Each row of a before or after table is a point. The points were changed in one or more steps. Then noise was added and the rows were shuffled. The steps act on how far a point lies along the listed directions, d1 being the first. What was done? A step turns or swaps two directions, mirrors them in a line or flattens them onto one, adds a multiple of one to another, or multiplies one. Angles are multiples of 10 degrees, from the lower direction toward the higher: turns from -170 to 170, lines from 10 to 170 but not 90. Use the fewest steps. Two steps may share a direction if one is a turn and the other turns, adds or multiplies; they go together, in the order done. Otherwise the lowest direction goes first.

Directions:
(1): [-24  42]
(2): [42 24]
Before, 10 rows:
[[-45 -12]
 [-16  32]
 [-45 -31]
 [-54   0]
 [ 13  93]
 [-16  -2]
 [-21  -9]
 [ -4 -42]
 [  0  38]
 [  2  35]]
After, 10 rows:
[[-13  49]
 [-46   8]
 [ 39  -1]
 [ -8  20]
 [ 35  -2]
 [ 33  17]
 [ -3  13]
 [  5  61]
 [100 -20]
 [-30  43]]
Steps: turn d1 and d2 by 90 degrees

Directions:
(1): [  6  65 -20   0]
(2): [33  4 22 56]
(3): [ 33 -20 -56   3]
(4): [-49  -4 -26  40]
Before:
[[  4  19  -4  22]
 [-19  31  -8  53]
 [ -6  13  14  45]
 [-20  58  21   6]
 [ 21  35  15  36]
 [  1 -64  51   5]
 [ 31 -59  68 -25]
 [ 20   7   9 -74]]
After:
[[ 17 -56  42 -68]
 [-10 -10  24  40]
 [-21 -62  29 -41]
 [  6   6   5  29]
 [-20   9  11  60]
 [ 24   1  29  43]
 [ -1  47  39  26]
 [ 35  32  -4 -62]]
Steps: turn d1 and d2 by 40 degrees; turn d3 and d4 by 10 degrees

Directions:
(1): [-33  65 -11  -1  24  45 -41 -24 -14]
(2): [-44  -5 -76 -11 -11   9  32  13  36]
(3): [ -5  32  -8 -48 -53 -48 -32  22 -20]
(4): [ 53  39 -39   2  51 -27  21  25 -17]
(5): [-12  -1  -7  16  26 -63 -31 -49  45]
(6): [ 21  13  -4 -38 -19   5  48 -75 -14]
Before:
[[ -6  10 -44 -21   6 -32  33 -42  16]
 [ -5 -35  -1 -11 -32 -13  24  31  33]
 [ 15  -6 -27  -8 -18   6  58  25  -2]
 [ 12  10  14  15  -1   9 -26  -5 -12]
 [-60  33 -49   8 -19 -22 -36  24  41]
 [-29 -41 -12   3  -4  33  19  33  16]
 [ 38  31 -30   1   4  -4  -2  45 -12]
 [  2 -24 -25 -12 -18 -14  26  -1  21]
 [-13 -25 -38 -22 -42 -56   1  56  28]
 [ -3  18  14 -26 -31  -4 -11 -29 -28]
 [ 67   6   5  -8 -30   4  21  27 -31]
 [ 27   0  -4 -22  -5 -17  28  -9 -37]
 [ -2  35  22 -11  18   3   3 -43   5]]
After (13 x 9):
[[  5  11 -42  16  44 -56 -16  58  15]
 [ 95  78 -81   9  88 -14  39  21 -20]
 [-33 -24  49  31   7  19 -39 -22   9]
 [-68 -28  -6 -37 -61  48   7   3   3]
 [ 66  85 -23  15  48  23 -14  23 -36]
 [ 17 -18  41  17  14 -23   3  22  15]
 [-58  17  -1 -31 -44  27 -26 -10  24]
 [-53  50 -58 -19  13  -1 -27 -35  31]
 [-47 -24 -42  19 -12 -12  30 -44  69]
 [-25  14 -24 -12 -15  -1 -29  20  12]
 [  8  59 -47   4  25  10   7  56 -15]
 [ 21 -11  15  13 -10   7   5 -19  -7]
 [ 28  40 -18  12  65 -13 -18  29 -42]]
Steps: turn d3 and d5 by 40 degrees; turn d1 and d3 by -130 degrees; mirror d2 and d6 in the line at 170 degrees; multiply d4 by 3

Directions:
(1): [ 26 -19  15  30 -45 -44  31  34 -54 -55  25  12  36   1]
(2): [-35  18 -52  16  -2 -26 -19   6  11 -61 -41 -13 -21 -69]
(3): [ 24 -67   6  19 -14 -16  11 -81 -28  23 -27 -16 -21 -33]
Before, 10 rows:
[[ 21  15  -1   2   6   4  -1   7  -8   1  25   4  12  11]
 [ 15   9  25  -9  -8  14  10  17 -26  19  38  11  20  58]
 [ 48 -45  45  23 -44 -28  22  18 -71 -38  18  13  36  14]
 [ -4  22   6   1  13   6   7  33   6  -7  16   5  23   4]
 [  4   2   4   2   6   5  20  13  -6  13  17  20   2  11]
 [-12  19  10  -1  -8   0   3  21  -6  -4   2  17  24  18]
 [  6  11  27  -8   3  10  16  23 -20  14  33   8  19  31]
 [ 45 -95  19  31 -32 -35  38 -85 -49 -14 -28  -4 -18 -44]
 [ 12 -21   9  19 -32 -12  14 -36 -32 -10 -13  -1  12   2]
 [  9  -5  10  -1 -11 -15  10  20  -6 -10  19  19  -1  13]]
After, 10 rows:
[[-10   9 -15   1  15   7   6  -5   9  11  -3  12 -19 -13]
 [ 13 -19  19   0 -14  13  11 -43 -11  27 -10  -2   3  23]
 [-28  19 -15 -16  29  22 -15 -13  13  18 -13 -13 -24 -17]
 [ 63 -96  57  11 -18   1  43 -83 -40  42   2   6  -1  20]
 [ -9  -1   0 -16  14   5  -7  -6  21  19  10  12 -21   8]
 [-31  18 -27 -13  24  21 -31 -30  20  21 -28 -14 -31  -8]
 [ 19 -27  41 -33  33  52 -26 -52  15  79 -13  -6 -18  31]
 [  8  19 -17  -4  19  13 -12 -11   6   5  10  -4  -5  -7]
 [-17  24  -4  -2  26  16 -15  16  25   3   1  -6  11  -7]
 [-24  22  -2  -9  11  16 -14   2  15  14 -18  12  11  10]]
Steps: turn d2 and d3 by -30 degrees; turn d1 and d2 by -130 degrees
